Each row is a point. To make a cloud, some directions were put in groups of two or more. Within a group, all points are equally far from the middle, so they leave a hole (a ring in 2 directions, a hollow ball in 3). The other directions are filled evenly. Then the cloud was stretched, turned, moved and blurred a little. How many holes are there, and how many directions does each take, smallest first?

Cloud (14 x 2)
[[-1.6 -3.3]
 [ 0.4 -7.1]
 [-3.5  1.5]
 [-1.1 -5.2]
 [ 2.5  4.6]
 [ 4.3 -2.2]
 [ 0.8  2.1]
 [ 3.0  6.7]
 [ 3.7 -5.4]
 [ 3.7  8.2]
 [-4.2  1.8]
 [-1.8 -5.6]
 [ 6.3 -0.6]
 [ 3.8  3.6]]
Holes: 0

Cloud (21 x 3)
[[ -4.0  -4.4  -1.8]
 [ -5.8  -4.7  -6.8]
 [ -3.7   2.8   1.6]
 [ -5.1  -4.0  -0.8]
 [ -0.3   1.3  -1.3]
 [  0.2  -2.5   3.0]
 [ -3.6  -4.3  -6.7]
 [ -1.6  -6.0  -2.4]
 [ -2.4  -7.2  -6.5]
 [ -6.9   1.1   5.9]
 [ -2.2   3.7  -3.9]
 [-10.7  -0.1  -3.8]
 [ -9.4   1.5  -4.2]
 [ -4.8   1.3   1.4]
 [  1.6   0.4  -1.4]
 [  0.2  -3.5   0.4]
 [ -4.8   0.0  -4.1]
 [ -8.1  -1.4  -0.8]
 [ -0.6  -7.0  -0.2]
 [ -1.0   1.1   5.2]
 [  0.1  -0.6  -3.3]]
Holes: 0

Cloud (54 x 6)
[[-5.8  5.3 -2.7 -4.2 -3.9 -2.1]
 [ 1.6  9.5  5.7 -2.4  0.8  0.0]
 [-2.6 -4.8 -2.3  6.1  0.4 -1.3]
 [-6.0 -1.9  4.3 -2.7  4.4 -1.8]
 [ 3.6  4.0 -2.7 -1.0 -2.3  6.8]
 [-1.4  4.6 -1.6 -7.2  4.9 -4.3]
 [ 3.3 -1.3 -4.6  0.6  3.9  5.2]
 [-4.3 -0.6  6.3  0.1  4.1  1.3]
 [ 4.6 -3.0 -1.9 -5.5 -2.6  3.5]
 [-1.9 -4.7  6.0  1.3  2.0 -2.5]
 [-3.8  2.2  2.6 -0.7  7.8 -1.8]
 [ 1.1  0.5  2.3 -4.9  8.6 -0.1]
 [ 1.8  7.0 -2.7 -0.6 -3.2  5.3]
 [-4.6  3.9  4.4 -4.9 -6.4 -0.9]
 [-1.0  4.5  5.7  4.8 -4.9 -3.5]
 [-4.4  0.5 -6.5 -0.2  4.3  2.9]
 [ 3.5  5.6 -2.8 -6.3 -3.7  0.9]
 [-1.8  3.6  1.7 -1.4  8.4 -2.5]
 [-1.1  7.5 -2.7 -6.1 -2.9  0.8]
 [ 0.6  4.0  6.7 -1.9  3.7  4.6]
 [-4.8  1.3  3.0 -1.6  7.0 -2.4]
 [-2.5  6.3 -1.4  0.8 -4.6  5.6]
 [ 5.3  3.3  2.4  4.7 -4.7 -5.1]
 [ 0.0  3.5 -7.2 -5.7  2.0 -2.6]
 [ 4.7  0.5 -0.1  2.1  5.1  5.3]
 [ 4.4 -0.6  6.4 -4.6 -5.0 -2.2]
 [ 1.8  0.4  0.8  5.1 -0.6 -8.2]
 [-5.5 -5.0  1.5 -4.0  1.0 -5.0]
 [-2.9  2.9 -0.4  3.8 -8.4  1.3]
 [-3.9 -4.4 -0.6  5.7  0.1  1.9]
 [ 4.5  4.7 -1.4 -7.7 -2.9 -3.9]
 [-1.0 -6.1  5.3 -3.6 -1.1 -1.9]
 [ 4.7 -1.5 -1.4  3.9  4.0 -5.7]
 [-4.4  5.0 -6.4  1.0  1.2 -0.5]
 [-3.0  6.1  5.8  1.7 -2.6 -5.0]
 [-1.9  6.0  6.6  4.2 -3.5  1.0]
 [ 6.3  1.0 -2.0  0.4 -3.7  5.2]
 [ 4.2  8.9  1.4  2.5 -0.5  3.2]
 [ 4.1 -3.1  5.1 -5.8 -3.6 -1.1]
 [-4.6 -1.0 -0.3  6.1  3.1 -2.5]
 [-6.0 -5.6 -3.2 -3.1 -0.8 -3.7]
 [ 2.2  5.4 -1.3 -7.2 -3.4  3.4]
 [-2.9 -4.6  1.0 -3.0 -6.7  2.1]
 [ 5.3 -2.8 -1.2  3.2  5.2 -1.1]
 [ 0.7  9.9 -0.3  3.5  0.2  0.9]
 [-2.5  0.9  8.4  2.5 -1.4  2.2]
 [ 2.0  1.3 -2.2  2.5  7.9  2.4]
 [ 0.9  0.0 -3.2 -5.1  0.8  7.0]
 [ 7.0  6.3  4.2 -2.4 -0.4 -4.5]
 [ 0.1  2.1  5.8 -2.8 -6.6 -6.3]
 [-7.8 -1.4 -4.7 -3.2  1.4 -1.2]
 [ 6.6  3.4  6.0  0.2 -3.6 -4.7]
 [-3.4  5.9  5.0 -6.1 -3.2  1.5]
 [-4.6 -1.4  0.5  5.8  3.5 -1.1]]
Holes: 3 (2, 2, 2)
